Each point is reached from the start by the listed moves, each made once or not at all, plus a little noise. Is the number of moves made odd or even? Then give how often each move was made.
(in the rows, 128 means zero)

Moves:
(1): [224 136 135  96 138 119]
(2): [127 174 141 139 132 102]
(3): [124 101 210 138 104 120]
Start: [123 138 147 138 135 130]
Points:
[123 187 160 151 137 105] => odd (0, 1, 0)
[223 145 153 109 148 123] => odd (1, 0, 0)
[115 158 244 161 115  96] => even (0, 1, 1)
[215 164 247 127 126  88] => odd (1, 1, 1)
[216 190 168 120 149  98] => even (1, 1, 0)

Moves:
(1): [222  39 124 134 109 135  97 126 132 112]
(2): [158 179 139 107 136 135 127 116 138 147]
(3): [147 111 210 115 136 132 177 102 140  86]
(4): [166 152 130 197 123 106 140 166 118 115]
(5): [126 131 128 111 168 104 100 158 126 115]
(6): [125 119 178 173 152 225 117 159 145 122]
(7): [160 125 100 109 152 144 177 133 126 111]
(8): [ 99 112 161 102  54 140 119 217 155 129]
(9): [ 99 154 136 148 144 122 144 143 224 165]
Start: [105 120 132 162 163 123 115  87 126 121]
Points:
[198   7 126 125  92 162 125 176 158  88] => odd (1, 0, 0, 0, 0, 0, 1, 1, 0)
[219 177 205 159 237 105 198 121 131  49] => odd (0, 1, 1, 1, 1, 0, 1, 0, 0)
[140 196 126 139 208 136 185  89 229 158] => odd (0, 1, 0, 0, 0, 0, 1, 0, 1)

Moves:
(1): [168 133 126 133 144 126 129 123 135 120 129 129 124 136 127 128]
(2): [128 180 126 116 128 120 147 137 103  91 134 114 141 127 138 138]
(3): [125 127 170 135 136 114 137 121 147 115 116 125 138 132 119 133]
(4): [126 142 125 153 122 126 118 120 120 123 125 113 123 132 124 121]
(5): [121 128 122 132 158 126 123 117 116 147 121 128 132 128 124 133]
(6): [128 125 145 142 140 171 122 146 116 112 135 133 124 125 119 132]
(7): [137 128 119 138 139 128 176 136 131 119 125 132 116 135 119 130]
(8): [141 128 141 119 132 116 135 166 129 149 138 118 133 122 133 120]
(9): [116 145 110 136 139 131 134 134 146 136 137 126 124 102 116 144]
(10): [132 154 136 145 121 144 143 121 118 162 131 128 135 149 135 131]
(11): [124 125 140 136 136 118 122 125 132 134 196 144 123 152 129 143]
(12): [120 136 123 132 118 127 140 132 132 123 120 165 124 134 132 108]
(13): [119 123 115 152 126 113 135 131 141 119 121 131 164 137 117 136]
(14): [125 132 123 126 124 131 109 139 134 131 123 124 124 161 133 129]
Start: [144 137 116 128 135 129 137 136 167 165 127 117 129  98 130 110]
Points:
[167 191 150 223 197 147 141 175 189 201 124  91 169 142  98 139] => even (1, 0, 1, 1, 1, 1, 0, 1, 1, 1, 0, 0, 1, 1)
[132 223  98 140 169 109 135 181 146 173 136  72 138 103 130 128] => even (0, 1, 0, 1, 1, 0, 0, 1, 1, 0, 0, 0, 0, 1)
[145 249 108 155 132 129 154 187 150 188 145  72 142 123 140 126] => even (0, 1, 0, 1, 0, 0, 0, 1, 1, 1, 0, 0, 0, 1)
[194 133 115 165 173  89 194 175 196 167 198 130 149 140 114 126] => odd (1, 0, 0, 0, 0, 0, 1, 1, 0, 0, 1, 0, 1, 0)
[124 164 114 178 118 120 146 145 183 194 177 168 157 192 138 116] => odd (0, 0, 0, 0, 0, 0, 0, 0, 0, 1, 1, 1, 1, 1)
[188 147 157 197 175  74 193 163 207 149 183 114 153 149 101 124] => odd (1, 0, 1, 1, 0, 0, 1, 1, 0, 0, 1, 0, 1, 0)
[133 197 144 225 152 150 204 202 201 174 119 133 154 146  97 115] => even (0, 0, 1, 1, 0, 1, 1, 1, 1, 1, 0, 1, 1, 1)
[114 174  97 179 169 117 136 124 173 188 187 153 115 104 115 120] => odd (0, 0, 0, 1, 1, 0, 0, 0, 1, 0, 1, 1, 0, 0)
